Each row is a point. Each copy is the shape, with its points in the same order, turned, moved and blurred by noise. Is it also mirrored, or only turned?

Shape, 6 rows:
[[0.35, -0.01],
[-0.31, 0.13],
[0.11, -0.46],
[0.10, 0.12],
[-0.45, -0.46],
[-0.30, 0.17]]
Copy 1:
[[-0.32, 0.14],
[0.27, -0.21],
[0.04, 0.50],
[-0.14, -0.08],
[0.64, 0.24],
[0.18, -0.25]]
Copy 1 is: only turned
Copy 2:
[[-0.29, -0.41],
[0.24, -0.04],
[-0.52, 0.02],
[-0.14, -0.31],
[-0.17, 0.48],
[0.25, -0.02]]
Copy 2 is: only turned

Shape (6 x 3):
[[0.39, 0.10, 0.21],
[0.16, -0.12, -0.05],
[-0.65, -0.28, -0.07],
[0.39, 0.15, 0.11],
[-0.44, 0.31, -0.25],
[0.10, 0.22, 0.35]]
Copy 1 (6 x 3):
[[0.01, 0.40, 0.29],
[-0.04, 0.01, 0.17],
[0.36, -0.50, -0.31],
[-0.06, 0.42, 0.22],
[0.01, -0.03, -0.59],
[0.29, 0.39, 0.06]]
Copy 1 is: mirrored
Copy 2, 6 rows:
[[0.22, -0.23, 0.22],
[-0.12, -0.02, 0.11],
[-0.27, 0.80, 0.01],
[0.20, -0.24, 0.13],
[0.07, 0.52, -0.42],
[0.36, 0.08, 0.22]]
Copy 2 is: only turned

Shape:
[[0.18, -0.12, -0.28, 0.34],
[0.20, 0.30, 0.19, 0.37],
[0.00, -0.29, 0.28, -0.17],
[0.17, 0.42, 0.11, -0.49],
[-0.39, 0.20, 0.07, 0.14],
[0.08, -0.37, 0.68, 0.06],
[-0.40, 0.03, 0.06, -0.37],
[-0.31, 0.24, -0.29, 0.07]]
Copy 1:
[[-0.21, -0.24, 0.29, -0.16],
[0.16, -0.06, 0.67, 0.12],
[0.20, 0.40, 0.08, -0.23],
[0.25, 0.34, 0.03, 0.57],
[0.55, -0.21, 0.23, -0.02],
[0.30, 0.58, 0.46, -0.44],
[0.52, 0.11, -0.22, 0.00],
[0.34, -0.39, 0.03, 0.13]]
Copy 1 is: mirrored
Copy 2:
[[0.36, -0.31, -0.02, 0.31],
[0.02, -0.21, 0.46, 0.24],
[-0.04, 0.29, -0.23, 0.18],
[0.06, 0.31, 0.25, -0.51],
[-0.29, -0.25, -0.03, -0.10],
[-0.25, 0.44, 0.00, 0.56],
[-0.21, 0.07, -0.34, -0.25],
[-0.09, -0.44, -0.10, -0.20]]
Copy 2 is: mirrored

Shape, 11 rows:
[[0.07, -0.33, 0.12, 0.29, -0.01, 0.12],
[0.02, 0.05, 0.55, -0.32, -0.03, 0.03],
[-0.06, -0.20, 0.27, 0.56, -0.25, 0.05],
[0.41, -0.19, -0.25, -0.06, 0.01, 0.01],
[0.12, 0.40, -0.08, -0.04, -0.11, -0.55],
[-0.19, 0.33, -0.23, -0.43, 0.07, -0.18],
[-0.40, -0.41, -0.64, -0.50, 0.15, -0.19],
[-0.10, -0.59, 0.08, -0.37, 0.03, 0.13],
[-0.40, 0.13, 0.08, 0.57, -0.19, 0.20],
[0.11, 0.08, 0.21, -0.36, -0.43, 0.24],
[-0.10, -0.09, -0.05, -0.07, -0.02, 0.35]]
Copy 1:
[[0.49, -0.03, -0.06, 0.07, -0.33, 0.12],
[0.26, 0.10, 0.42, -0.10, 0.32, 0.17],
[0.59, 0.12, 0.14, 0.18, -0.48, 0.38],
[0.00, 0.01, -0.05, 0.01, -0.33, -0.33],
[-0.41, -0.01, 0.51, 0.24, -0.31, 0.18],
[-0.55, 0.02, 0.10, -0.16, 0.02, 0.24],
[-0.44, -0.35, -0.30, -0.72, -0.34, 0.13],
[0.33, -0.15, -0.08, -0.57, -0.02, -0.01],
[0.31, 0.29, -0.10, 0.24, -0.41, 0.74],
[0.13, 0.54, 0.29, -0.25, 0.06, 0.01],
[0.15, 0.21, -0.23, -0.16, -0.07, 0.16]]
Copy 1 is: only turned
Copy 2, 11 rows:
[[0.00, 0.18, -0.06, -0.23, 0.30, 0.19],
[-0.22, -0.19, 0.29, -0.24, 0.23, -0.41],
[-0.41, 0.16, -0.03, -0.19, 0.37, 0.37],
[0.36, 0.24, 0.07, 0.14, 0.04, -0.09],
[-0.08, -0.37, 0.30, 0.42, -0.20, 0.04],
[-0.07, -0.28, -0.02, 0.15, -0.45, -0.37],
[0.32, 0.22, -0.10, -0.22, -0.92, -0.13],
[0.21, 0.29, 0.13, -0.59, -0.14, -0.24],
[-0.63, -0.05, -0.43, -0.06, 0.11, 0.28],
[-0.35, 0.28, 0.29, -0.01, 0.00, -0.53],
[-0.13, 0.22, -0.20, -0.15, -0.01, -0.24]]
Copy 2 is: only turned
Copy 3 (11 x 6):
[[-0.32, -0.14, 0.18, -0.29, 0.01, 0.19],
[-0.51, 0.11, -0.47, 0.00, 0.09, -0.10],
[-0.40, -0.01, 0.45, -0.42, -0.09, -0.11],
[-0.13, 0.08, 0.00, -0.15, 0.20, 0.64],
[0.20, 0.50, -0.11, -0.01, 0.30, -0.04],
[-0.02, 0.15, -0.14, 0.42, 0.43, 0.06],
[-0.23, -0.23, 0.19, 0.38, 1.00, 0.44],
[-0.70, -0.25, -0.13, -0.02, 0.50, 0.32],
[-0.25, -0.10, 0.54, 0.00, -0.17, -0.33],
[-0.65, 0.31, -0.21, 0.22, 0.00, 0.20],
[-0.42, -0.15, 0.11, 0.19, 0.08, 0.26]]
Copy 3 is: mirrored

Shape, 10 rows:
[[0.27, 0.47, 0.19, -0.01, -0.05, 0.66],
[-0.23, 0.14, -0.38, 0.33, -0.38, -0.20],
[-0.33, 0.18, -0.23, 0.11, 0.01, -0.67],
[0.41, -0.02, -0.03, -0.02, 0.01, -0.06],
[0.31, -0.32, 0.10, -0.35, 0.30, -0.17],
[0.24, -0.27, 0.03, -0.29, -0.23, -0.30],
[0.15, 0.33, -0.34, 0.08, -0.10, 0.06],
[-0.22, 0.20, 0.08, -0.16, -0.38, 0.41],
[0.23, -0.07, 0.30, -0.13, 0.02, -0.66],
[-0.29, 0.52, -0.47, -0.04, -0.36, -0.21]]
Copy 1 (10 x 6):
[[0.45, 0.31, -0.22, -0.06, 0.39, 0.46],
[-0.38, 0.06, -0.10, -0.54, -0.11, -0.06],
[-0.54, -0.05, 0.48, -0.28, -0.43, -0.05],
[0.29, 0.27, 0.30, -0.01, 0.05, -0.18],
[0.28, -0.11, 0.53, 0.34, -0.10, -0.25],
[-0.10, 0.15, 0.27, 0.29, -0.06, -0.39],
[0.08, 0.27, 0.08, -0.35, -0.24, 0.13],
[-0.09, 0.07, -0.46, 0.14, 0.15, 0.30],
[-0.26, 0.24, 0.67, 0.31, -0.10, -0.20],
[-0.33, 0.25, -0.23, -0.34, -0.55, 0.28]]
Copy 1 is: only turned
Copy 2, 10 rows:
[[0.19, 0.24, 0.21, -0.29, -0.70, -0.32],
[-0.43, -0.46, 0.36, 0.09, 0.11, -0.11],
[-0.59, -0.10, 0.18, 0.37, 0.26, 0.34],
[0.21, 0.13, 0.28, -0.14, 0.13, 0.18],
[0.33, 0.17, -0.20, -0.05, 0.20, 0.46],
[0.01, -0.03, -0.03, -0.34, 0.31, 0.43],
[-0.04, -0.18, 0.47, 0.03, -0.18, 0.08],
[-0.21, -0.26, -0.07, -0.39, -0.43, -0.12],
[-0.24, 0.46, 0.04, -0.15, 0.44, 0.39],
[-0.57, -0.39, 0.50, 0.11, -0.25, 0.28]]
Copy 2 is: mirrored
Copy 3 (10 x 6):
[[0.15, -0.09, -0.08, 0.65, 0.58, -0.04],
[0.07, 0.49, -0.45, 0.04, -0.29, -0.12],
[0.11, -0.06, -0.33, -0.18, -0.65, -0.26],
[-0.07, -0.02, 0.29, 0.20, -0.04, 0.04],
[0.11, -0.41, 0.53, -0.06, -0.13, 0.16],
[0.19, 0.03, 0.48, -0.01, -0.29, -0.03],
[0.05, 0.08, -0.25, 0.41, -0.14, 0.14],
[0.56, 0.23, -0.14, 0.20, 0.33, -0.12],
[0.01, -0.22, 0.38, -0.08, -0.43, -0.40],
[0.49, 0.24, -0.52, 0.30, -0.40, -0.07]]
Copy 3 is: only turned

Shape:
[[-0.28, -0.42, -0.08, 0.25, 0.51, 0.43, 0.20, -0.55],
[-0.10, 0.31, 0.10, -0.12, 0.15, -0.31, -0.43, 0.17],
[0.28, -0.02, 0.49, 0.32, 0.04, 0.22, 0.04, -0.14],
[0.54, 0.03, 0.00, 0.25, 0.01, -0.01, 0.07, -0.27],
[-0.50, -0.12, -0.07, -0.28, -0.37, -0.35, -0.48, 0.08],
[-0.14, 0.21, -0.16, -0.63, -0.43, -0.03, -0.25, -0.20],
[-0.33, 0.05, 0.06, 0.05, -0.08, -0.10, -0.02, 0.38],
[-0.28, 0.05, -0.35, -0.07, -0.25, -0.18, -0.34, 0.35],
[0.07, -0.43, -0.14, -0.61, -0.05, -0.16, -0.25, -0.04],
[0.06, -0.13, 0.00, -0.15, 0.23, -0.02, 0.47, -0.46],
[0.43, 0.12, 0.34, 0.23, 0.25, 0.40, 0.22, 0.11],
[0.15, -0.26, -0.10, -0.01, 0.45, 0.49, 0.16, -0.52]]
Copy 1:
[[-0.25, 0.18, -0.19, -0.47, -0.17, -0.11, 0.28, -0.51],
[0.05, -0.48, 0.33, 0.43, 0.17, 0.41, 0.09, -0.07],
[0.45, 0.07, -0.52, 0.06, 0.12, 0.26, 0.00, -0.19],
[0.46, 0.28, -0.07, -0.08, 0.06, 0.04, -0.22, -0.01],
[-0.12, -0.56, 0.26, 0.82, -0.02, -0.17, 0.13, -0.01],
[0.00, 0.11, 0.47, 0.98, -0.01, -0.15, -0.10, -0.17],
[-0.18, -0.40, -0.13, 0.43, -0.07, 0.28, -0.12, 0.04],
[-0.14, -0.44, 0.34, 0.57, -0.28, 0.08, -0.18, 0.02],
[-0.02, -0.27, 0.28, 0.42, 0.32, -0.42, -0.33, -0.38],
[-0.26, 0.42, -0.03, -0.05, 0.34, -0.09, -0.09, -0.14],
[0.32, 0.17, -0.46, -0.08, 0.01, 0.51, -0.32, -0.31],
[-0.02, 0.35, -0.02, -0.28, 0.00, -0.04, -0.06, -0.65]]
Copy 1 is: mirrored
Copy 2, 12 rows:
[[-0.04, -0.31, 0.63, -0.28, -0.62, -0.11, 0.24, -0.12],
[-0.46, 0.22, -0.23, 0.35, 0.13, -0.09, -0.18, 0.17],
[-0.12, 0.04, -0.36, -0.38, -0.39, 0.04, 0.38, 0.18],
[0.09, 0.05, -0.27, -0.29, -0.40, 0.37, -0.09, 0.20],
[0.03, -0.09, -0.17, 0.44, 0.27, -0.61, -0.34, 0.02],
[0.09, -0.45, -0.22, 0.28, 0.51, 0.01, -0.22, 0.05],
[-0.15, 0.14, -0.33, 0.36, -0.11, -0.28, 0.11, -0.27],
[-0.09, -0.04, -0.33, 0.52, -0.05, -0.29, -0.42, -0.22],
[0.02, -0.10, -0.03, -0.23, 0.40, -0.19, -0.47, -0.30],
[0.22, 0.03, 0.31, -0.21, -0.11, 0.35, 0.21, -0.07],
[-0.34, 0.05, -0.39, -0.33, -0.48, 0.32, 0.36, -0.15],
[-0.10, -0.36, 0.35, -0.45, -0.38, 0.24, 0.09, -0.11]]
Copy 2 is: mirrored
Copy 3:
[[-0.26, 0.22, 0.76, -0.10, -0.33, 0.12, -0.60, 0.54],
[0.18, 0.32, -0.04, -0.09, 0.15, -0.17, 0.43, 0.36],
[-0.10, 0.38, -0.04, 0.23, 0.04, -0.39, -0.52, 0.36],
[0.35, 0.18, 0.07, -0.03, -0.07, -0.37, -0.50, 0.06],
[-0.09, 0.00, -0.07, 0.07, -0.34, 0.16, 0.68, 0.10],
[0.20, 0.31, -0.38, -0.26, -0.48, 0.33, 0.28, 0.05],
[-0.21, 0.10, -0.03, 0.09, 0.27, 0.17, 0.20, 0.15],
[0.08, 0.11, 0.08, 0.08, 0.07, 0.25, 0.47, -0.12],
[-0.18, 0.24, 0.06, -0.47, -0.48, -0.17, 0.28, -0.16],
[-0.09, 0.00, 0.14, -0.51, -0.21, 0.00, -0.55, 0.37],
[-0.09, 0.59, 0.02, -0.01, 0.33, -0.30, -0.67, 0.22],
[-0.04, 0.48, 0.53, -0.30, -0.37, -0.01, -0.65, 0.33]]
Copy 3 is: only turned

Shape (12 x 9):
[[0.36, -0.17, 0.43, -0.32, -0.26, 0.24, -0.26, 0.16, 0.24],
[0.46, 0.15, -0.11, 0.06, -0.21, 0.01, -0.27, -0.18, 0.12],
[-0.02, 0.29, -0.09, -0.13, 0.34, 0.45, -0.26, 0.09, -0.28],
[0.50, -0.05, 0.09, -0.18, -0.02, -0.11, -0.07, 0.28, -0.01],
[-0.19, 0.41, -0.06, -0.55, 0.20, -0.04, -0.05, -0.14, -0.12],
[-0.12, 0.39, 0.32, -0.29, 0.39, -0.09, -0.20, -0.19, -0.51],
[0.44, 0.31, 0.18, -0.01, 0.15, 0.14, -0.12, 0.50, 0.23],
[0.44, 0.33, 0.33, 0.05, -0.47, 0.21, -0.01, 0.28, 0.13],
[-0.12, 0.48, -0.15, -0.34, 0.09, 0.00, -0.53, 0.31, -0.36],
[-0.50, -0.35, -0.36, 0.48, -0.40, -0.35, 0.06, -0.22, -0.20],
[-0.25, -0.35, -0.46, 0.12, -0.51, -0.17, 0.42, -0.27, -0.32],
[-0.62, -0.09, -0.51, 0.35, -0.22, -0.28, 0.11, -0.19, 0.06]]
Copy 1, 12 rows:
[[-0.39, -0.10, -0.09, -0.28, -0.04, -0.08, 0.44, 0.44, -0.27],
[-0.28, -0.40, -0.15, -0.30, 0.04, -0.02, -0.14, -0.09, -0.18],
[0.15, -0.18, 0.21, -0.16, 0.16, 0.01, 0.10, 0.14, 0.53],
[0.02, -0.17, -0.11, -0.13, 0.09, -0.22, -0.05, 0.37, -0.34],
[-0.03, 0.17, -0.13, 0.03, 0.33, 0.36, -0.20, 0.23, 0.35],
[0.01, -0.13, 0.33, 0.23, 0.15, 0.44, -0.24, 0.44, 0.33],
[0.20, -0.22, -0.11, -0.62, -0.07, -0.11, -0.01, 0.50, -0.09],
[-0.37, -0.02, 0.07, -0.65, -0.22, -0.23, -0.12, 0.36, -0.21],
[0.20, 0.05, 0.40, -0.28, 0.57, 0.25, -0.09, 0.16, 0.14],
[0.04, 0.30, 0.20, 0.30, -0.37, 0.10, -0.19, -0.79, -0.37],
[-0.18, 0.43, -0.03, 0.42, -0.19, -0.30, -0.34, -0.61, -0.18],
[0.19, 0.38, -0.06, 0.12, -0.29, 0.25, -0.22, -0.79, -0.11]]
Copy 1 is: only turned
Copy 2:
[[-0.08, 0.03, -0.53, -0.30, -0.50, -0.29, 0.22, -0.41, 0.19],
[0.39, -0.14, -0.47, -0.09, -0.19, -0.13, -0.18, -0.10, 0.25],
[-0.01, -0.40, 0.07, -0.60, -0.34, -0.17, -0.14, 0.29, 0.05],
[-0.21, 0.10, -0.44, -0.09, -0.37, -0.04, -0.17, -0.07, 0.26],
[0.05, -0.03, 0.05, -0.14, -0.17, -0.49, 0.02, 0.49, -0.16],
[-0.05, -0.22, 0.07, -0.05, -0.46, -0.08, 0.03, 0.45, -0.46],
[0.07, 0.28, -0.36, -0.61, -0.33, 0.10, -0.23, -0.12, 0.13],
[0.35, 0.28, -0.16, -0.29, -0.53, 0.05, 0.01, -0.42, 0.28],
[0.01, -0.20, 0.19, -0.33, -0.41, -0.41, -0.53, 0.10, -0.23],
[0.06, -0.45, 0.27, 0.50, 0.56, 0.03, 0.02, -0.28, 0.28],
[-0.02, -0.26, 0.32, 0.56, 0.27, -0.13, 0.08, -0.01, 0.71],
[0.12, -0.28, 0.30, 0.24, 0.79, -0.17, 0.00, -0.07, 0.19]]
Copy 2 is: mirrored
Copy 3, 12 rows:
[[-0.12, 0.13, 0.18, -0.25, -0.06, 0.49, -0.37, 0.31, 0.60],
[-0.12, 0.08, 0.04, -0.04, -0.15, 0.13, -0.14, -0.33, 0.35],
[0.13, 0.02, -0.36, -0.20, -0.24, 0.64, 0.03, 0.07, -0.23],
[0.08, 0.24, 0.05, -0.30, 0.19, 0.22, -0.40, -0.02, 0.22],
[0.27, -0.41, -0.15, 0.08, -0.14, 0.48, -0.47, 0.02, -0.23],
[0.34, -0.14, 0.07, 0.12, 0.00, 0.88, -0.27, -0.16, -0.39],
[0.28, 0.31, 0.19, -0.54, -0.25, 0.15, -0.14, 0.10, 0.09],
[-0.32, 0.09, 0.45, -0.54, -0.23, 0.24, -0.27, -0.01, 0.22],
[0.05, 0.20, -0.21, 0.11, -0.30, 0.42, -0.40, 0.11, -0.47],
[-0.62, -0.37, 0.01, 0.40, 0.62, -0.08, 0.23, -0.07, -0.17],
[-0.65, -0.59, -0.21, 0.02, 0.69, 0.02, -0.10, -0.21, -0.07],
[-0.37, -0.58, -0.08, 0.34, 0.34, -0.23, 0.26, 0.02, -0.24]]
Copy 3 is: mirrored
